Rows are points. Each copy is the shape, with its points in the same order, turned, moved and blurred by noise. Some copies are also mirrored. Which?

Shape, 7 rows:
[[  3 -18]
 [ 12   4]
 [-39  33]
 [ 11 -33]
 [ 11 -10]
 [  7  17]
 [-32   1]]
Copy 1 (7 x 2):
[[-11  -4]
 [ -2  23]
 [-56  47]
 [ -2 -22]
 [ -1   3]
 [-11  30]
 [-49  18]]
Copy 1 is: only turned
Copy 2 (7 x 2):
[[ 17  -3]
 [ -9 -20]
 [-51  19]
 [ 25 -10]
 [  5 -13]
 [-18 -16]
 [-15  21]]
Copy 2 is: mirrored
Copy 3:
[[  4  25]
 [  9  -1]
 [-47 -25]
 [ 17  36]
 [ 10   9]
 [ -1 -15]
 [-33   5]]
Copy 3 is: mirrored
Copy 4 (7 x 2):
[[ 21   5]
 [ -3   0]
 [ -9  60]
 [ 28 -10]
 [ 11  -3]
 [ -9  12]
 [ 16  44]]
Copy 4 is: mirrored

Shape:
[[ 32  -2   1]
 [  0  19 -22]
 [ -1 -12  -9]
 [ -7 -13  35]
 [ 13  13  24]
 [  9 -53 -22]
 [ -9 -10 -19]
 [ -4  11 -15]
 [ -8  21  22]]
Copy 1:
[[ 12  -4  33]
 [ 20   2 -11]
 [ -2 -17   3]
 [-37   3  22]
 [ -5  19  23]
 [ -4 -60  16]
 [  0 -19  -9]
 [  8  -2 -10]
 [-15  27   4]]
Copy 1 is: only turned
Copy 2 (9 x 3):
[[-15  -1 -23]
 [ 18  20  -5]
 [ 15 -15  -8]
 [-11 -36  18]
 [-26  -3   8]
 [ 29 -40 -43]
 [ 27  -6  -7]
 [ 16  11   1]
 [ -9  -1  29]]
Copy 2 is: mirrored

Shape (10 x 4):
[[ -1   6   7  23]
 [ -7  25  -3   6]
 [ 50  20  12  22]
 [ 12   7 -27   0]
 [ -3   4 -25  11]
 [ 14   2   2  21]
 [ -9   9 -10  11]
 [  5   0  12 -60]
 [ -5  10  13 -43]
 [-10  -4  16 -29]]
Copy 1 (10 x 4):
[[ -3   1   8  14]
 [-22  21   8   2]
 [ 34  30 -10   2]
 [-16  20 -27   5]
 [-23  16 -21  18]
 [  5   5  -8  11]
 [-21   7   0  12]
 [-25   0 -20 -59]
 [-26   7  -2 -46]
 [-20  -9  -3 -30]]
Copy 1 is: only turned
Copy 2:
[[-16  11   0 -14]
 [-22  11  -7  11]
 [ 10  16 -49 -21]
 [-15 -21 -22   7]
 [-27 -17  -8  -1]
 [ -7   3 -13 -19]
 [-26  -2   0   1]
 [ 34  -8   6  50]
 [ 18   3   8  43]
 [ 16   2  19  25]]
Copy 2 is: mirrored

Shape:
[[  7  -8 -14   8 -17  24]
 [-22 -21 -12 -12 -28 -25]
 [ 11 -25  -2 -13 -30  -9]
 [ 26 -14 -11   0 -16 -10]
 [ -6   9 -11  -1  24 -20]
 [-15  10 -37  20  33 -30]
 [ 15 -26 -13 -34 -30 -14]
 [-26   1   5   7  45 -31]
 [-23  26  21  28   8  -8]
 [-30  25  17   8  18   2]
 [-35 -16  36  14  10  27]
 [ -6  13  10  37   7 -24]]
Copy 1:
[[ -6 -12 -10   0 -24  -9]
 [-27   2  -5 -36  13 -42]
 [-14  -3 -19  -1  10 -35]
 [ -3 -14   0   8  10 -25]
 [ -5  -4  25 -19  20  10]
 [ -8 -32  40 -42  25  18]
 [ -1   6 -18  -5  17 -47]
 [-27   5  31 -29  39  27]
 [-46   4  46  -6  -2  10]
 [-30  25  36 -21  -4  19]
 [-54  24  -6  -7 -12  31]
 [-42 -17  41   2  11   1]]
Copy 1 is: mirrored
Copy 2 (12 x 6):
[[  6  11 -14  21 -13 -23]
 [-35  -4  27   6 -24 -18]
 [ -5  -3  12  -5 -35 -29]
 [  7  -3   9  -6 -11 -39]
 [ -9   4  17  -6  28  -2]
 [-25  -2  16   9  55 -15]
 [-17   5  12 -23 -37 -36]
 [-16 -18  22  -7  40  24]
 [ 13   3  31  31  18  22]
 [  2  14  18  19  17  33]
 [  4 -16  -9  26 -15  43]
 [ 14 -14  34  26  23  -2]]
Copy 2 is: only turned
Copy 3:
[[ 23   6 -18  17 -14  21]
 [-10   1  -4  34 -53   1]
 [ 16   1   0  34 -23 -12]
 [ 20   0 -10  12 -20 -13]
 [-28   6 -17 -15 -24  -6]
 [-27 -10 -33 -35 -43   3]
 [ 17  15  -9  36 -38 -29]
 [-60 -10 -20 -11 -19  -5]
 [-35  -5  16 -17 -13  26]
 [-43  16   1  -8  -7  29]
 [-35 -10  -6  34  12  42]
 [-21 -22  12 -22 -17  13]]
Copy 3 is: mirrored
